Every row gives one point. To make a cloud, some directions were put in groups of two or more. Within a group, all points are equally far from the middle, so they leave a hole (a ring in 2 directions, a hollow ball in 3). The other directions are filled evenly. Then the cloud was stretched, turned, moved and blurred a little. Count the holes, and give their numbers of directions, smallest first.

Cloud:
[[  6 -51  21]
 [ 28  -2  50]
 [-23  59  12]
 [ 11  -8 -63]
 [ -1  10  26]
 [-52 -28 -36]
 [-47  14 -23]
 [ 49  28 -31]
 [ 14 -10 -71]
 [-24  39 -26]
 [-41   1  52]
 [-40  27  41]
 [-19  80  -8]
 [ 15 -36 -56]
 [ 17 -21 -63]
 [-37   7 -73]
 [ 35  28  15]
 [ 27  22 -66]
 [ 57  33  19]
 [-21  -5 -13]]
Holes: 0

Cloud:
[[   6   54   39  -38]
 [ -56  -12   25   27]
 [ -54   53  -26  -11]
 [ -38  -34   -2   30]
 [  -8   -1   12    9]
 [ -46    2   26   23]
 [   0   16   20  -32]
 [  29   46  -17   -1]
 [ -48   28   42   26]
 [ -40  -20  -50  -18]
 [ -13   50  -11    4]
 [ -35  -39  -70   13]
 [  22    5 -105    0]
 [ -32   17  -98   -4]
 [   1  -15  -65   27]
 [  -7   30  -38  -49]
 [  13   65   14  -46]
 [ -80    3    0    4]
 [  -8   33  -18  -72]
 [  13  -23  -60   -1]
 [ -48  -13  -26   71]
 [  16  -22   19  -32]
 [   0    2   75   18]
 [  15   38  -38   27]
 [  -1  -50   31   32]
 [ -33   22   71   -1]
 [ -29   72  -42  -14]
 [   5  -36    0  -44]]
Holes: 0

Cloud, 48 rows:
[[-29  75 -12 -16   8 -12]
 [  0  54  40 -30  39  46]
 [-43   0 -37  31 -31  12]
 [-31 -24 -35 -20  -7  28]
 [ 23  51   0 -55 -10   4]
 [ 16  13  49  41 -76  20]
 [ 34  38 -19 -21 -28   9]
 [-44  34  -2 -57  12 -44]
 [-68  15  -8  36 -30 -31]
 [ 54   3  71 -28  10  -4]
 [ -8  21  26  59  33  44]
 [ -1  51  71 -47  23  13]
 [-13 -42 -10   9 -46 -39]
 [-69  38   8 -15 -16  29]
 [-44  45 -22  13  32 -39]
 [ 38  51  35 -12 -45   7]
 [-60  38  21  62 -21 -21]
 [ -6  41   5 -58 -16 -48]
 [-27  19 -39  52 -10  14]
 [-30  30  57  -5 -73  -4]
 [ 17 -31  13 -21  45  42]
 [ 17 -22 -22 -20 -42   6]
 [ 53 -10  32  18  11 -66]
 [ 20  56   3 -17 -39 -38]
 [-48  22   0 -33  16 -63]
 [ 12  13  13 -67  56  31]
 [  6   3  26  32 -72  38]
 [-10  65  25  23 -23 -62]
 [ 51  43  24  36  43 -32]
 [ 30  65  25 -12   9  37]
 [-48 -24  -1 -16 -36  38]
 [-26  48  -1 -62  24  31]
 [-45  57  49  37  13  18]
 [ 16  19  98   4   4 -30]
 [-47 -10  67  13 -23  43]
 [ 27 -43  20  12  40  23]
 [-23   5  19 -41  79 -26]
 [  1 -21  -2 -34  70  20]
 [-42  10   3   0  60 -49]
 [-35  -9  40 -18  22 -70]
 [  5  11  16 -64  74 -20]
 [ 47  42  75  21  13 -24]
 [-14 -36  29  73  15  -4]
 [-16 -16  36  86   4  14]
 [-68  -4 -22 -33  12   0]
 [-71  31  -1  12 -30 -31]
 [-42   2  61  61  13 -28]
 [-35  16 -11 -59  54 -29]]
Holes: 2 (3, 3)
